Rows are points. Examples show where two turns around zero, p and q, send a point. Where does a point land after both, in the order given? Backwards means that the second turn is done in reverse. Each puzzle has new turns, and all numbers are rounded.

Turn p:
[-1.9  0.0  2.5] => [ 0.4 -2.5 -1.8]
[1.3 2.1 2.5] => [ 0.6 -2.8  2.0]
[ 0.1 -4.4 -2.1] => [ 1.9  3.9 -2.2]
[3.0 0.2 5.7] => [ 4.5 -4.2  2.0]
[-2.6  2.1 -8.6] => [-7.3  5.6 -0.2]
Turn q:
[ 2.5  2.2 -4.2] => [-3.5  4.0  0.9]
[-0.3 -3.4 -1.4] => [ 2.5  2.0 -1.9]
[-1.6  0.7 -2.8] => [-2.0  1.2 -2.4]
[ 0.9 -3.9 -0.6] => [ 3.4  2.1 -0.7]
[-1.5  4.4  9.0] => [-0.4 -9.3  4.1]
Where do these land?
p, then q: [-3.1  0.5 -2.4] => [-2.1 -0.4 -3.3]
p, then q: [2.0 1.7 0.0] => [ 1.4 -2.0  1.0]
q, then p: [ 7.1 -4.5  1.4] => [ 2.9 -5.1  6.2]
p, then q: [-6.0  2.3  1.1] => [ 1.1  1.9 -6.1]

Turn p:
[-1.5  4.4 -5.6 -1.0] => [ 2.0  6.8 -0.9  1.7]
[ 1.5 -1.8 -2.9 -0.4] => [ 3.7 -0.1  0.2  0.0]
[ 2.7  0.8  2.7 -0.9] => [-1.4 -2.1  1.7  2.5]
[ -1.4 -12.0   1.9   1.5] => [ 3.3 -8.0  0.1 -8.8]
[-0.1  4.4 -1.6  3.6] => [-0.9  2.6 -4.3  2.9]
[-1.6 -1.1  2.5 -0.6] => [-2.1 -1.1  1.0 -2.0]
[ 0.4  5.2  2.9 -2.3] => [-4.4  1.9  2.2  3.6]
Turn q:
[3.0 0.7 4.8 3.9] => [ 3.3 -5.8  0.7  1.5]
[ 1.2 -3.3 -0.1 -3.7] => [-4.3  0.6  1.8  1.9]
[ 1.9  2.2  1.5 -4.0] => [-0.2  0.6  5.1 -0.4]
[ 2.8 -3.0 -3.0 -1.5] => [-5.1 -0.8 -0.1 -1.2]
[-10.4   1.4  -3.8   1.8] => [ 3.7  8.4 -6.7  0.0]
[1.4 2.1 0.7 3.6] => [ 2.8 -2.9 -0.9 -1.7]
Where do these land?
q, then p backwards: [-1.7  0.6  0.3  5.0] => [ 1.3 -2.0 -2.6  4.0]
q, then p: [ 0.3  3.6 -0.4  0.8] => [ 0.4 -0.9  3.0  1.9]
q, then p: [ 2.1  0.0 -5.5 -0.4] => [-0.5  3.9  3.7 -2.5]
q, then p: [-3.8 -5.1  4.2 -8.6] => [-7.7  0.4 -8.4  0.8]
q, then p: [3.1 0.8 1.4 3.1] => [ 2.6 -3.0  1.6 -1.8]

Turn p:
[ 1.5 -4.4  2.9 -4.7 -2.0 -5.6] => [ 7.3 -0.9 -3.6  0.1  0.5 -4.5]
[ 2.3 -0.2 -0.5  2.7 -2.4 -1.6] => [-2.1 -0.2 -2.6  1.9 -1.2 -2.2]
[-3.1 -4.2 -2.0 -1.6 -1.2 -5.0] => [ 3.2  3.3 -3.8 -0.3  4.4 -2.1]
[-1.9  4.0 -0.2  2.0 -1.7  8.2] => [-4.8  1.2  7.7  1.9 -1.7  1.9]
[ 3.1 -3.7 -3.3 -3.9  0.7 -5.4] => [ 2.5 -1.8 -4.9 -4.2  3.1 -4.3]
[-1.9  2.9  2.3  5.6  3.1  5.6] => [-4.1 -0.8  3.4  3.3 -1.7  6.9]
[ 0.5  4.3  0.1 -2.6  0.9 -3.9] => [ 1.6  1.6 -1.9 -4.4 -3.7  0.1]
[-0.5  1.3  0.6  2.6  2.7  7.8] => [-3.8 -2.6  5.8  1.7  0.3  4.4]
Turn q:
[-2.4 -0.7 -2.6  3.9 -0.5  7.0] => [ 0.0 -4.2 -2.7 -1.3  3.0  6.5]
[ 1.6 -3.9  4.7 -7.5  1.5  3.4] => [5.2 3.0 8.3 0.4 0.8 2.1]
[ 2.2 -4.6  5.8 -2.2  3.3  4.1] => [3.9 5.5 4.3 0.9 2.9 4.3]
[-2.3  1.0 -3.9  1.0 -0.5 -3.8] => [-4.4 -2.7 -1.2  0.5 -0.8 -2.9]
[-4.3 -0.3  3.2 -0.6  1.5 -7.9] => [-6.3  4.5  2.4 -2.4 -1.4 -4.6]
[ 0.5  6.7 -1.9  1.2 -0.4 -3.3] => [ 0.0 -1.8 -4.4 -2.0 -0.9 -5.9]
[ 1.7 -0.5 -3.0  2.2  1.1  0.0] => [-0.6 -1.2 -2.4  2.9  1.4  0.0]
[ 3.1  2.4 -2.1  2.1 -6.0  0.5] => [ 2.3 -2.9 -4.5  0.8 -5.1  0.5]
Where do these land?
p, then q: [-1.2  6.0 -1.8  3.8  4.4  4.2] => [ 1.1 -2.4  3.4 -6.8  0.6  5.2]
q, then p backwards: [ 5.3  0.2 -0.5 -2.2  3.1  1.1] => [-2.4 -4.6  2.8 -1.5 -2.6 -0.5]
q, then p: [-6.7 -2.4 -2.3 -2.5 -0.9 -6.1] => [6.4 6.2 0.1 3.9 1.0 1.9]
q, then p: [-1.9 -0.4  4.3  1.5  0.9 -0.7] => [ 0.6  1.8  2.8 -3.0 -2.2  0.9]
p, then q backwards: [-0.6 -4.1 -4.2  1.6  3.3  1.1] => [-3.0 -0.1 -2.3  2.6  4.7  2.5]
p, then q backwards: [ 1.8  3.6  1.9  3.1 -1.8 -1.3] => [ 1.1 -1.3 -0.3  1.7 -4.2 -3.3]
p, then q: [ 3.3 -2.8  2.6 -5.2 -9.0  1.7] => [-3.2  7.6 -2.8  2.9 -5.6 -4.5]

Turn p:
[ 3.9 -1.9  0.0 -3.9 -0.1  0.0] => [-0.8  1.5 -4.9  1.0 -1.2 -2.1]
[-5.6  1.8 -0.6 -1.8  6.0  1.1] => [-0.7 -5.8  4.2  1.2  0.7 -4.6]
[ 3.5 -0.9 -2.4  4.7 -4.9  2.6] => [ 1.6  5.2 -1.3 -1.6  4.5  4.1]
[ 0.6 -3.3  3.2 -0.9  6.0  2.5] => [ 5.1 -3.7 -2.1  2.5 -0.4 -3.8]
[-2.6 -0.1 -2.2 -4.0  2.7  1.4] => [-2.5 -2.1  0.7  2.3  1.2 -4.3]
[ 3.7 -1.7  3.7 -0.5 -6.1  2.8] => [ 0.3  1.6 -6.0  1.9  0.7  5.8]
[ 0.8  6.0 -1.9  0.7  2.6 -6.0] => [-2.4 -0.4  2.9 -7.1 -3.6 -2.1]
[-0.7 -0.8 -1.7  6.8 -8.1 -6.0] => [-0.2  8.0  4.9 -1.9 -2.2  7.5]
[-3.7  0.9  1.9 -1.0  1.8  1.5] => [-0.3 -4.3  1.6  1.8  0.2 -0.2]
Turn q:
[-9.9  0.9  0.5  3.6  2.2 -2.2] => [ 0.6  1.4 -0.4  5.9 -8.1  4.4]
[ 4.2  1.4 -2.5  3.3 -2.7  2.2] => [ 1.5 -0.4 -4.9 -2.3  4.1  0.9]
[-0.8  3.1 -3.0  4.4  4.0 -4.0] => [-1.8  1.7 -4.1  6.9  0.4  0.7]
[ 3.6 -3.9  4.1 -1.6 -0.5  3.6] => [-0.2 -0.4  4.7 -5.0  3.4  1.6]
[-2.0  2.8  0.6  1.8 -0.8 -6.8] => [-2.0 -4.4 -2.1  5.4 -2.3 -0.3]
[-2.9  2.6 -1.9 -2.3 -2.1  1.8] => [ 3.8  0.3 -1.2 -0.8 -3.1 -2.4]
[ 4.5 -7.5  0.6 -6.1 -0.9  2.1] => [-4.0  1.1  4.9 -8.1  2.0 -2.9]
[ 3.3  0.8  1.5 -3.1  0.8  3.3] => [ 2.3  0.7  2.9 -2.0  3.5 -2.0]
Where do these land?
p, then q: [2.7 2.4 5.5 1.2 5.8 0.2] => [-5.2 -0.5  0.1 -6.0  1.7 -3.4]
p, then q: [-1.9 -1.8  1.8  4.0  2.2  0.5] => [-1.0 -1.3  1.7 -1.4  4.7  1.3]
p, then q: [-1.9  0.0 -1.3 -3.7 -1.5  0.8] => [-0.2  0.9 -1.0  1.9 -3.1  2.6]
q, then p: [-1.5  0.1 -5.2 -0.7  1.2 -9.2] => [-1.3  4.2  9.4  0.9 -0.5  2.8]
q, then p: [ 1.0  3.8 -3.5  0.0 -9.3  4.2] => [-3.5  7.1 -5.3  0.3 -0.3 -6.5]
q, then p: [ 3.0 -3.9 -5.3 -1.3  0.6  0.7] => [-5.4 -2.4  3.0 -0.9 -1.6 -2.8]
p, then q: [-1.1 -1.4  6.5 -3.2 -2.6 -1.9] => [ 1.3  0.1 -4.6 -5.3 -1.4  3.6]
p, then q: [-0.2  0.8  1.5  3.8  3.5  4.7] => [-3.9  2.5  3.0 -1.0  4.5 -0.6]
